Each point is reached from the start by the listed moves, each made once or not at all, plus a little noise. Is the number of moves made odd or even? Then give how often each move was made.

Moves:
(1): [-34 -16 -49]
(2): [-40  50  27]
Start: [-12  16   4]
Points:
[-86  49 -18] => even (1, 1)
[-52  66  31] => odd (0, 1)

Moves:
(1): [-25 -29  -6  -6 -10  12  11 -20 -11  18]
(2): [-14  24   8  -3  29 -16   4  12 -26   2]
(3): [ 40  -9  28 -10  -7  37 -27 -12  17 -23]
(4): [  7  16 -10 -23  27 -10 -44 -10 -24  17]
(5): [ 3  2 33  4 14  6 -3 24 20 17]
(6): [  3 -19 -46   4  56 -10 -10 -30  31   4]
(7): [-19  29 -20 -29   4  23  -2   7 -19  -9]
(8): [ 16 -29 -13   2  16 -15 -25  11 -30   7]
(9): [-11  20 -34 -32   4 -76  36  14 -19 -29]
Start: [ -8 -24  -6  16 -13   9 -27  -9  37   7]
Points:
[-24 -34   8 -10  65 -10 -88   9 -35  68] => odd (1, 1, 0, 1, 1, 0, 0, 1, 0)
[-26  42 -73 -69  66 -81 -58  30 -82  -5] => odd (0, 1, 0, 1, 0, 0, 1, 1, 1)
[-10 -35 -22 -30  78 -36 -15 -22  53  -2] => even (1, 1, 1, 0, 1, 1, 0, 0, 1)
[-18 -61 -36  -8 121 -25 -94 -19   0  75] => even (1, 1, 0, 1, 1, 1, 0, 1, 0)

Moves:
(1): [  0  -1 -15 -12  -7  -9  17  20  24  -1   9  -5  -5   0   4  42  -9  28
   0   3   4  10]
(2): [-40   7  12  28   5  20  13  -8 -18   8  -4  11  -2 -16  -4  -4   8 -23
 -10  -4 -13 -15]
(3): [  4   9 -10 -35  -2   8 -32 -24  25 -18   3  11   9   5 -29  -2 -13   0
  10   8  16  16]
(4): [-13 -18   4  -7   4   3  -3   7   3 -27   4  16  -4  -9  -1  -5  15 -20
  -6 -10   2  17]
(5): [-15  11   2  -1   1   3  -2  -4 -13  -2 -19  10   2  14   3 -12  12 -15
  -9 -11  -9   3]
(6): [  8  15  -1   3  -8 -13   9  -2  -6   8 -11  -4  -1  -2  -5  -7   4   0
  -9   4   1  -9]
(7): [  3   6  -7  -3   1  10 -13  -4  16  -8  -6  -8   5   3  -8  -8  -6 -12
 -10  19 -17   4]
(8): [ 34  11  -3  -3   3   2   2  20  -6   5  23 -10  12  -6  -7 -19  -2  16
 -13   3  23  -1]
(9): [ -5  26 -17   9 -27 -12   1   5 -11  26 -14  -6  14 -22  -9  17   8  -6
   7 -18   9   0]
(10): [  5   5 -11   8   4  -7   0 -13  -7 -16  -5   3  -1 -13  10  -4  -2  23
  16 -25  15 -19]
(11): [-19 -20  20  -1 -12   8   7  10  -6  18 -23 -12   1   4   8   7  -6   1
   1  -4   2   2]
(12): [  5   0   8  -4  -6  -9  -6   6  -6  12  -4   1  11 -11   9  10   0   8
  -5 -13  15   5]
(13): [-17  -4  16   5  -7  -8 -31   2  -6  -8   5  -5  14 -12  19  -6 -16   0
  18  -1  18   6]
(14): [  2   7  -2   9  -2  -7  -7   5  -2   5  -3 -12  -1  -5  10   0  15  10
   0   1   8   4]
(15): [  4 -12   1 -17  12  -5   8   2  38   2  30 -20  24   3  -7   5  -3 -16
 -11  17  -8 -21]
(16): [-11   1 -10  -7  -7   3  15 -25  -6   4 -21  14   9   8   3   1   4  -4
  -2   8 -10  -2]
(17): [  4   6   7  -5   6 -13 -15 -15   5 -11  -4  -4   1  10 -19  -8  -9   6
  10 -10   4  41]
(18): [ 13  19 -27  -7  -3  -1  10 -21 -12   7   7  -2 -25  -2 -14 -14 -12  11
  -4  -2   0  -1]
(19): [-11  -7   9 -20  21 -10 -12   3  30 -21   5  -7   1 -13  15  10  -3  -2
  40 -12  -1  20]
(20): [  1  26   0  -1 -31  30 -20 -11   7  -5  19 -16   0  -5 -20  -6  -7 -20
  -4  15  -7  11]
Start: [ 21   4  -1 -10   2  -5  12  -5 -27  31 -11   6  -7  -7   3   8  17  -6
   2   7   3 -34]
Points:
[-38  61  19 -23 -41   4  11  20 -21  29 -26 -22  13 -54 -32  20  29 -41
   9 -36  16  45] => odd (1, 1, 0, 1, 1, 1, 0, 1, 1, 0, 1, 0, 0, 0, 0, 0, 1, 0, 1, 1)
[-57 -10  14 -48  11 -17  24 -36  22  28  -9 -26   7 -25   6  41 -29  -6
  44   2  -1   7] => odd (1, 1, 0, 0, 0, 0, 0, 0, 0, 0, 1, 0, 1, 0, 1, 1, 1, 1, 1, 0)
[-34  34   2 -48 -69  17   9  -2  24  55   0 -21  37 -65 -49  62  13 -53
 -26   6  26 -18] => even (1, 1, 1, 1, 0, 1, 0, 0, 1, 0, 1, 1, 0, 0, 1, 0, 0, 0, 0, 1)
[ -5  66 -10 -26  -6 -15 -52 -41  -8 -11  -9  -1  66 -53 -51 -44  13 -53
  -7 -19  42 -11] => even (0, 1, 1, 1, 1, 1, 1, 1, 1, 1, 0, 0, 1, 0, 1, 0, 1, 0, 0, 0)
[ 26 121 -54 -70 -51   0 -19 -62  13  38  -6 -23  19 -59 -81  20 -22  -4
  11  10  27  47] => odd (1, 1, 1, 0, 0, 1, 1, 1, 1, 0, 0, 1, 0, 0, 0, 1, 1, 1, 1, 1)

Moves:
(1): [  6  20 -16   5   2  15  -4   3  -4 -11  14 -17 -13   8   8   2   3 -11
  12  11 -17  -2   2 -23  -1   8]
(2): [-15   0   8 -14 -10  -4 -12  -8  10   8  -5  16 -11   6  -8   1  26  -8
   1  -6   9  -1 -10  17   6 -13]
(3): [ 13  -1  -9   4  13  11 -14  -4   6  -7  -3  13   1   0  24  10  14  -1
  10  -3 -14  20   2 -11   6  -6]
(4): [ -2   3  -5  -2 -11  -8  -3   0   7   4  -6  10   1   8   3 -15  -8  -5
  -8   6  15   2  -6   1  -1  -2]
(5): [ -4   5  -5   0 -21   3  -4   6   9   8  -7  -7  -6   0   2  18  -4  -2
  23 -14  12  17  10   8  -2   1]
(6): [  9   4  -9 -13  12   3 -15   4  -5  -9   5  12  18 -10  -2  15  -1 -16
   6  -2  13 -10   2  21  10   2]
(7): [ 12 -10  -1   1   3 -14  -1   9   6   5 -11  -6  11  -9  -4   8  -4   4
   0  11   5 -13 -14  -1   5  16]
(8): [  8   4  -2 -10   8 -10 -14 -15  -4   5   3   9   3  -3   4   2  -6   2
 -14  -8   8 -10   6  -7 -12  10]
(9): [  7  -1   0  -3 -17  -5  -5  -2  -8   7   0   7   4  -4   3 -17   2 -10
  -3   2   9 -12  -1   8  -1  -1]
(10): [ 13 -10  14   2   1   2  -8   2  -6  24  -3   2   0  -4  -1   1  10   2
  -1 -11  26   3  -8  -7  -5  -8]
(11): [ 18  -9  -3  23  -6 -10 -11  -8 -16  -7  -1  18  11   3   0  20   8  -3
  -6  -3  12   0  10  -9  14   1]
(12): [  8   1  21  14   8   8  -7  -2  -3  -6   1  21  -4   5   3  -5  10   7
  12  13  -3   7  -5 -20  -1  24]
(13): [-11  -2  -8  -8  10   5 -24   6  -5   9   7  -2  20   9   2  12 -12  17
   2  -3  -2 -21  -1  10   0  -7]
(14): [-13  10   1   4 -11 -15  -1   0  12  24   6  -9   3  -4  13  -3 -17   4
  13  17  24 -16   5 -15  -2   8]
(15): [  6  13   7  20   7  22  10   5  -4  -2 -12  11   7  -4   1  -3   1   0
  -4   8  -2   0  -4  -5   4  15]
(16): [ -4   8  -1  -4  -9   0  -1  -8  12   6   7  -1   4   1  -3  -3   8  -3
   8 -10  -5   7   1 -13  -4  -2]
(17): [-11 -14  -7 -10   5  -7  -1 -10 -19  -2  -2   4  -5  -4  -2 -14  -9   9
  -6  -6  -2  13   1 -12  11   9]
(18): [  0  10  -3  -3  14   1 -20   3   4   2  -6  -2   7  -6   0   0  -6  -5
   8   3  -9  -6   1   5   3  -4]
(19): [ -4   8 -10  -8  -8  -1   3  -1   6   7  11 -13   0   0   7  -7   8   4
  13  -5   5   7   1  16   4  -1]
(20): [  2   0 -10   2  -2   1  14   6   1  -2   5  13 -13   6 -13 -13  -9  10
   1   5 -14   4  23 -10   2  -3]
(21): [-12  15  10  15   6   1 -13   4   1   5  -7   9   2 -23  -5 -12   2   9
  -3   4  -3  -2   6   2 -21  -4]
(22): [ 16   6   6 -16   1  -6 -19  -9 -11   5   5   8  -3  -2   1   9  -4   4
   9   1  -7  -3  -5  -7   3  -8]
(23): [ -9  -9   9  -9   8   1   8   0   1  -8 -15   3   5  -2  -2 -16  -3  18
  -8  -5   2   8   7  -1  -8  -5]
(24): [  2  10  -6  -2   9 -19   8   5   4   8   2 -10 -14  12  12  18  -3  12
  12 -14 -15   1 -11 -14   3   3]
Start: [-16  11   3 -12  18  23  -1 -24   2 -18   2   1  18  -3  -2   0 -24  -2
 -11 -15  22   6   2 -21  -3   8]
Points:
[ 20  59  -8 -23  17  24 -67 -26 -17 -16 -20  41  22  -1  14  51  -3 -23
  39 -33  30  -2   2 -21  26   5] => odd (1, 1, 0, 0, 1, 1, 0, 0, 1, 0, 1, 0, 0, 0, 1, 0, 0, 1, 0, 0, 0, 1, 1, 1)
[ -5  13   5  -7  15   4 -66 -30 -27  37 -17  71  39 -21 -19 -13 -17  39
 -14 -15  64  -5  -6 -28  18   2] => even (0, 1, 0, 1, 0, 0, 1, 0, 0, 1, 1, 0, 1, 0, 1, 0, 1, 0, 1, 1, 1, 1, 0, 0)
[ 18  14  38  41  66  28 -55 -33 -38  -4 -45  76  31 -31  32 -19   2  35
   1 -27  24  39   0 -85   1  31] => odd (0, 0, 1, 0, 0, 0, 0, 0, 1, 1, 1, 1, 0, 0, 1, 0, 1, 1, 0, 0, 1, 0, 1, 1)
[   1   39   12   32   31   29  -20   -4   -1   27  -29   35   -5  -29
   38  -26  -31   46   46    5   28   35   13 -121  -13   64] => even (1, 0, 1, 0, 1, 0, 1, 0, 1, 1, 0, 1, 0, 1, 1, 0, 1, 0, 0, 1, 1, 0, 1, 1)
[  2  55 -18 -41  34  -3 -80 -21  43  42  -6  34  19 -33  11  39  11   5
  54 -66  38  24  11 -16  -9  -1] => odd (0, 1, 1, 0, 1, 1, 1, 1, 0, 1, 0, 0, 0, 0, 0, 1, 0, 1, 1, 1, 1, 0, 0, 1)
[-29  15  15 -12  28  12 -50 -54 -14   1 -19  63  28  19   6  31  -9  45
   9 -64  37  28   5 -65   7  44] => odd (0, 1, 0, 0, 1, 0, 0, 1, 0, 0, 1, 1, 1, 0, 1, 1, 1, 0, 0, 0, 0, 0, 1, 1)
[ 13  18  19  -3  21  31 -24 -16 -30  11 -15  39  19 -13  14  14 -19  -1
  27 -39  62  25 -15 -42  16  52] => even (0, 0, 0, 0, 1, 1, 0, 0, 1, 1, 0, 1, 0, 0, 1, 0, 1, 0, 0, 0, 0, 0, 0, 1)
[ -5  79  -1 -17 -10  34 -26 -34  35  19  12  35 -23  18  47  -8   7  21
  88 -16   5  43  15 -93   5  27] => even (1, 1, 1, 0, 1, 0, 0, 0, 1, 0, 0, 1, 0, 1, 1, 1, 0, 0, 1, 1, 0, 1, 1, 1)
[ 14  20  34  12  25  28 -44 -49 -43   8 -19  78  13 -33  -6 -20 -23  56
   3 -37  57  50  44 -75 -15  39] => even (0, 0, 0, 0, 1, 0, 0, 1, 0, 1, 1, 1, 0, 0, 1, 0, 1, 0, 1, 1, 1, 1, 1, 0)
[ 50  42 -26 -55  65   9 -77 -37 -24  11 -15  30  39 -22  51  -8 -30   5
  14 -28  41   3 -25 -55  16  35] => odd (1, 0, 1, 1, 0, 1, 1, 1, 1, 1, 0, 0, 0, 0, 1, 0, 1, 1, 1, 0, 0, 1, 1, 1)

Moves:
(1): [ 0  4  2 -1  6 -3  1 -2  0 -6 -2  6 -3  0  5  8 -2 -1  6 -9 -1  2  2  1]
(2): [  9  -7   8 -10   6   4   2 -14  -4   1  14   7   1   6  -4  11  -1  18
  -2  14  -2  19 -16  -1]
(3): [-3  4 -1  0 -5  1  2 10  0  1 -2 26  2  4  2 -9  7  3 -4 18  7 -1 -1  1]
(4): [  2   7   3  -1  -1  14  -2  -7   6  -3   7   6   6   4   7   2  -2   3
  -7   1  -2   4 -11   6]
(5): [-2 -7 -4 -3 -3 -1 -1 -2 -7 -9  0 -3  0  7  2 -4 19 -2 -1  1 13 -4 -5 -7]
(6): [-14   1   5   7  -8  -3  -2 -18 -11  -8   5  13  -8  -1   3  -3   6   2
  -3  -2  -5  -2 -11 -10]
(7): [ -4  -1   0   2  14  -9  -6  -4  -4   0   8 -14   8  -6 -16  -8   1   2
  -4  10   8   4  14   7]
(8): [  3  16   6   4  -4  14   6 -15   5  -3   8   2   0  19  -3   8   9   5
  -3 -17 -14  10  -9  -6]
(9): [  8  17  -7   5   2   0  -3 -15  -1   4   5   1  -7  19  14  15   3  -3
   7  -6  -1   3 -17   0]
(10): [ -6  10 -10  -3  -6  -5  -1   2   1   5  -6  -1  -6   8  -1  18  -4  -1
  16  -1   7   0   5   6]
(11): [  0  10   1 -13   2  -5   0  -8   9  -2  -5  -7   7  10  -2  11  -2  -1
  14  -1  -2   4  -2  -5]
(12): [  5  -6  -1  -1   5   2   1  -3  -7  -2  -9  15   8  -1   2   2 -15   2
   1  -2   1  12 -17   4]
(13): [  2  10   0  -3   5  -8 -12  -3  -5  -6  12  -7   1   6 -14  -2   2   2
  14   3   4  -2 -15  -1]
(14): [-4  2  1  2 -2 -5 -2  5 -4 -2 -6 -4 -2 -4 -6 -2  7  1  3 11 -4  0  2  3]
(15): [ -3   1  -3   6   9  -8   1  -5  -2   1 -12  -3   7  -5  -2  15 -11   2
  35  -2   4  -5  -5   0]
(16): [-1  1 -3 -5  2  4  6  6 -7  2  3  1  0 -1 -1 -5  2  0 -5 15 -2 -4 -3  6]
(17): [  0  -4   1   3 -11  -6  -3   1  -9   2  -1   1  -3  -2   1  -8   1  -2
  14  -8   1   0  17   4]
(18): [-11  -6  -6   5   6  -3   1  -2   3  -4  -1   2  -6   7   1   1  -2   2
   1   4  -3  -7   0  -1]
(19): [ -1   1   3  10  -1  -2  -2 -16  -8 -14  -5   5 -20  10   9  12  -4  -1
  19  -1  11   3   3 -14]
(20): [ 12   7  -8  -9  -4   7   8  -3  14   1  -2   8   2   1  -2   3   0   3
  -1  -1 -10   2   0   2]
(21): [  6   7   4  -4  -4   1   4  -1  -2  -9  -5   4   4   9   8   3 -10  12
   1   0   5  -6 -13  -1]
(22): [ -1   0  -3  -5   0   3  -2  -1   0   6 -11   5  -7   1  -1  -5   4   3
   3   1   9  -1   1  -1]
(23): [  1   3  -1  -6  -4   8  -8   1  -1   7   8   7   0   7  -4   3   3   4
 -12   9  -4  -2   1  -1]
(24): [-10 -19  15  20  13 -17   1 -14  -6 -19 -13  -1   0  -5  -5 -12  -1 -15
  13  -4  20  -8   0   4]
Start: [  5 -13  -3  14   8 -10  -1  12  10  -5 -10  -5  -6  10   9  18   0  -3
  16   3   0  -1   3   1]
Points:
[  6  17   2  11  20 -10 -20 -60 -16 -19  31  -1 -18  61  -9  30  43  24
  28   6  12  26 -55 -17] => even (0, 1, 0, 0, 1, 1, 1, 1, 1, 0, 0, 0, 1, 0, 0, 0, 0, 0, 0, 0, 0, 1, 0, 0)
[ 18   6   8  13  26 -25  -6 -64 -15 -44 -16   1  -2  60  10  54   5  17
  89  42  33   7 -32   4] => odd (0, 1, 0, 1, 1, 0, 1, 0, 1, 0, 1, 0, 0, 1, 1, 1, 1, 0, 1, 1, 1, 0, 1, 1)
[  9  47 -16  -9   3   2   5 -68  21  -5 -13  32 -17  91  17  98  -7  43
  72   2 -17  13 -63 -15] => even (0, 1, 0, 0, 0, 1, 0, 1, 1, 1, 1, 0, 0, 0, 1, 0, 0, 1, 0, 1, 1, 1, 1, 0)
[ -9   9   4  36   1 -36 -10 -41 -24 -50 -60  61 -23  35  11  33 -21  11
 121  16  47  -5 -42   5] => even (0, 0, 1, 1, 0, 1, 0, 0, 0, 1, 0, 1, 1, 1, 1, 0, 1, 0, 1, 1, 1, 1, 0, 1)
[  2  -5  21  20  30 -24 -12 -28 -24 -20 -12   8 -11  32 -23  29  13  15
  83  15  10   6 -22   9] => odd (1, 1, 0, 0, 0, 0, 0, 1, 0, 0, 0, 0, 1, 1, 1, 1, 1, 0, 0, 0, 0, 1, 1, 1)
